Every row gives one point. Each copy is the shape, with its points in the same order, turned, moved and blurred by noise. Some copies are also mirrored. Which?

Shape (7 x 2)
[[ 45  10]
 [ 23  32]
 [-25  -7]
 [-15 -10]
 [ 12 -95]
 [-50  -3]
 [ 39  52]]
Copy 1 (7 x 2)
[[ 40  37]
 [ 11  47]
 [-16   2]
 [ -9 -10]
 [ 51 -74]
 [-35 -14]
 [ 17  65]]
Copy 1 is: only turned
Copy 2 (7 x 2)
[[ 28  30]
 [ 12  33]
 [-33 -23]
 [ -8 -21]
 [ 62 -74]
 [-40 -27]
 [ -1  66]]
Copy 2 is: only turned

Shape (8 x 4)
[[ 20  39 -26  24]
 [-81 -26  32   7]
 [  4 -20  38 -49]
 [ 23  -7 -29  -1]
 [-13  22  20  23]
 [-68   2  33  -2]
 [ 27 -20  -2 -12]
 [ 25 -23 -51 -86]]
Copy 1 (8 x 4)
[[ 27  41  -9 -31]
 [-85 -37  -8  11]
 [  8 -65 -25  17]
 [ 25  18 -17  21]
 [-14  -8   6 -22]
 [-67 -31 -17  -7]
 [ 26 -16 -10  22]
 [ 50 -10 -95  57]]
Copy 1 is: only turned
Copy 2 (8 x 4)
[[ -4  10 -53 -42]
 [-85  32  22  38]
 [ 21   3  21  39]
 [ 13 -31 -22 -16]
 [-36  34 -32   1]
 [-62  48   9  19]
 [  6 -27 -20   4]
 [ 53 -36  56 -25]]
Copy 2 is: only turned

Shape (14 x 8)
[[  4  22  65  19  -5 -21  27 -58]
 [ -1  52 -16 -32   0  64 -42  12]
 [-54  10 -20 -25  -3  -8  31  21]
 [-35  27  17 -31  34  65  -9   0]
 [ -6  42   3  12  27  39 -72  10]
 [ 52  13  -5 -35 -12  14 -28 -36]
 [ 14   1  -2 -27  44  34 -34  61]
 [-32  -4 -12 -48  55  57 -62  40]
 [-48 -59 -77 -13   6 -15  22 -14]
 [-43 -53 -61   8  17  25  31   9]
 [ 29  19  26  14 -69   4   6 -41]
 [ 23  33  -6  31   2 -32  61 -50]
 [  7  46  30   2 -40 -12 -21 -27]
 [ 58  32  52  36 -45   9  17 -40]]
Copy 1 (14 x 8)
[[ -8  11  -7  -4  15 -43  48 -77]
 [ 35  59  67  10   8  27 -32   4]
 [ 23  32 -17 -11 -62 -19 -25  -3]
 [ 27  68  36  30 -32  23  19  -8]
 [-28  58  56  21  23  29 -21   2]
 [ 31  -2  45 -35  42  13  10 -10]
 [  3  32  39  24  -1  14  -1  73]
 [ -1  54  59  17 -40  58  -3  54]
 [ 15 -27 -51 -32 -63  50 -35   1]
 [ 25 -10 -47  20 -53  53 -29   8]
 [ 24 -24  30  -4  34 -40  -5 -70]
 [ 20  14 -61 -23  36 -27  10 -57]
 [ -5  14  39 -16  23 -39 -11 -53]
 [ 20 -11  19  21  68 -52  20 -64]]
Copy 1 is: only turned
Copy 2 (14 x 8)
[[ 35  44  29   1  22   7 -46 -63]
 [-29  34 -11  16  51  26  40  49]
 [ 17   6  36  37  25 -57  -7  39]
 [-38   8 -14  55  53  -1   7  11]
 [-27   1   0 -13  71  21  58   3]
 [-15  34   3 -42  20  39 -26  30]
 [-34 -46  30  15  39  29  25  46]
 [-81 -38  -4  22  60 -10  34  47]
 [ 24 -30 -14 -18   5 -95 -28  56]
 [ 27 -45 -32  17   6 -64  -8  44]
 [ 38  68   8 -23 -22  21  -5 -14]
 [ 92  29  14  -8  35   2 -53  -9]
 [ 12  68  35 -22  20  11   7 -15]
 [ 52  53  13 -17 -10  62 -12 -42]]
Copy 2 is: mirrored

Shape (16 x 11)
[[-19  -7  -3  10 -19  -4 -22 -10  -9   4  -4]
 [ -3  13  32  -8  -7  -7  -1   3  21   4  34]
 [ 18  -6   3 -56  10  -3  13 -58  28 -20  28]
 [-11   6   5   1 -21   7 -26   1 -31  11  -2]
 [-16 -18  -2  20  27  11   1   4  23 -45   9]
 [-29   1  -2  10 -11 -13  11   2  24  17 -56]
 [ 69   9  -7  19  -1 -14 -23  12  15   0  13]
 [ -4   1 -12  19  -7 -13 -47  14  13   4  43]
 [ 35  -7  -2   5   1  95   9 -20  -4   7  43]
 [-23 -10  12  14  -4  -2   1  16  -9  17  17]
 [-22  -2   4 -24  12   2 -14   7 -26 -53  28]
 [ 28  66  -9  16 -22 -10   3 -19  12 -29  -8]
 [-22   0  10   1 -14  59 -14   4  24 -19  -5]
 [-11   9  56  15 -20  34  12 -22   6 -21   7]
 [  2 -18  12  19 -23  32 -10 -10  19  16  12]
 [-22   3  44 -19  63  10 -51  -1  18  16   9]]
Copy 1 (16 x 11)
[[-12  -5  -3   9  10 -19   2   9   5   6   0]
 [ 25  11  14   8  15  -3  46  -2 -15  -7 -21]
 [ 59 -28   8 -35 -18 -11  20 -31   3 -50  -4]
 [ -4   5  -7   7  11 -23   0  12  -7  35   2]
 [  5  -5  51  25 -17  -4  13  30  -3 -30  14]
 [-31   8   3  33  -1  13   2 -23  50   8 -17]
 [-15  34   0 -34   4  10  59   8 -11  -9  42]
 [-15  -6  -2   9  19 -22  55  35 -18 -14   6]
 [  5 -21  22   5 -44 -27  25 -45 -81  11  39]
 [-14   2  16  21  20  -4   8  12 -22   2 -15]
 [ 33  -9  35  -8 -14 -13   1  52 -14   7  -7]
 [-12  26  29 -43 -30 -25  50  -3  30  17  -5]
 [  8 -24  33  46 -24 -19  29  -9  -2  23  17]
 [ 25  29  46  26 -10 -39  16 -23  -7  14  -7]
 [-12  -4   8  32   9 -26  28 -33 -14   0  23]
 [ 38  21 -36  48 -39   4  25  30 -23 -24 -18]]
Copy 1 is: mirrored
Copy 2 (16 x 11)
[[-18  10  26   0 -10 -11   0  -7  -4   3   0]
 [ 15  21   3 -26 -24  -2 -14  -3  -3   5 -48]
 [ 79  -4   4 -13  22 -14 -22 -30   1   5 -22]
 [-19  13  14  -9 -31 -20 -10  -3  -7   3  14]
 [-10 -34  16   4  15  15 -28   0 -18 -22 -44]
 [-18   9  47 -37   6  31  32 -11 -10 -19   3]
 [ 12  33 -37  14  -5  20  -6  11 -53   1 -10]
 [-19  33 -10  32 -18  -6  -9   1   1  -8 -35]
 [ 54 -48   9  26 -77  -8 -24  -4 -45  -1 -13]
 [-23  -3  10 -16 -30 -14  11   0  -4  -1 -30]
 [-10 -16   5 -14   5 -43 -57  -5  -8 -20 -24]
 [ 33  37  22 -16   5  19 -30  52 -31 -14   8]
 [  1 -13  52   0 -40  13 -34 -22 -26 -22 -20]
 [ 11 -15  47 -33 -36   9 -37   9 -20  31 -29]
 [  7  -3  29  11 -41  11   4 -14 -24  16 -20]
 [-10 -10 -27 -24 -33  33 -40 -43  42 -14 -26]]
Copy 2 is: only turned
